Every row gives one point. The last column is the point's height on a tilted bowl or saddle (a function of degree 2), plus a little noise. Count its main directions that bend up, bend down and stay straight.

Points (9 x 3)
[[ 1.6  5.8  0.6]
 [-2.7  7.9  8.2]
 [ 1.2  6.2  1.1]
 [ 0.8  0.5  0.8]
 [-2.5 -4.1 -3.4]
 [ 1.0  8.6  1.9]
 [-0.6 -2.7 -1.1]
 [-6.0  4.1  8.2]
 [-1.2  3.6  2.8]]
Directions: 1 up, 1 down, 0 straight

Points (15 x 4)
[[ -4.5  -4.3   0.6  -2.5]
 [ -5.1   6.0  -7.0   3.2]
 [  0.7  -6.6   8.8   1.7]
 [  0.1  -2.3  -2.3  -2.4]
 [  6.5  -2.4   3.0  -4.1]
 [ -1.1  -3.3   0.8  -3.0]
 [  3.1  -1.8   3.1  -2.7]
 [  1.0  -0.6  -2.0  -1.3]
 [  1.7   2.1   0.6  -0.8]
 [  3.3 -10.8   3.0 -11.1]
 [  1.4  -7.6  -2.3  -7.9]
 [  7.1   1.8  -4.2   4.2]
 [  0.9   4.1   2.0  -0.9]
 [ -8.4  -1.6  -4.5  -1.7]
 [ -4.0   0.8   3.3  -0.6]]
Directions: 1 up, 1 down, 1 straight

Points (26 x 5)
[[ -0.9   0.2  -7.1   4.5  -3.7]
 [  1.9  -2.7  -2.5  -0.6  -3.4]
 [  3.1   2.8  -5.7   0.4  -4.4]
 [ -0.7  -4.0   4.6  -3.5  -4.3]
 [ -4.8  -1.8   6.0  -1.1  -3.3]
 [  3.6  -1.7  -5.7   3.8  -4.3]
 [ -0.2   1.5  -0.6   9.0  -1.9]
 [  7.3  -6.9  -4.1   4.1  -7.0]
 [ -2.4  -6.4  -6.3  -0.9  -5.1]
 [ -2.3  -4.4 -12.0   6.1  -6.2]
 [ -2.1  -3.4   1.9   3.7  -1.3]
 [ -7.5  -5.5   0.8  -2.9  -5.1]
 [ -0.4  -2.8   5.8   7.3  -1.9]
 [  5.3  -4.6   1.5  -5.6  -6.5]
 [  2.2   4.0  -5.2  -0.6  -4.1]
 [ -0.1  -3.6   1.2  -2.9  -3.6]
 [ -2.6  -5.3   1.2   5.6  -1.3]
 [ -2.9  -1.4   1.0  -0.2  -1.9]
 [  2.3  -0.7   2.3  -3.9  -3.3]
 [  4.8  -3.3  -1.9   0.3  -4.0]
 [ -4.8  -9.0  -3.1   1.1  -3.6]
 [  4.0  -4.8  -4.8  -3.8  -6.9]
 [ -4.7   9.5   2.1   4.2  -3.1]
 [ -2.6  -5.2  -7.0  -0.9  -5.1]
 [ -0.1  -5.9  -4.8  -0.6  -4.6]
 [ -0.4   3.9   5.1  -0.6  -1.6]]
Directions: 0 up, 3 down, 1 straight
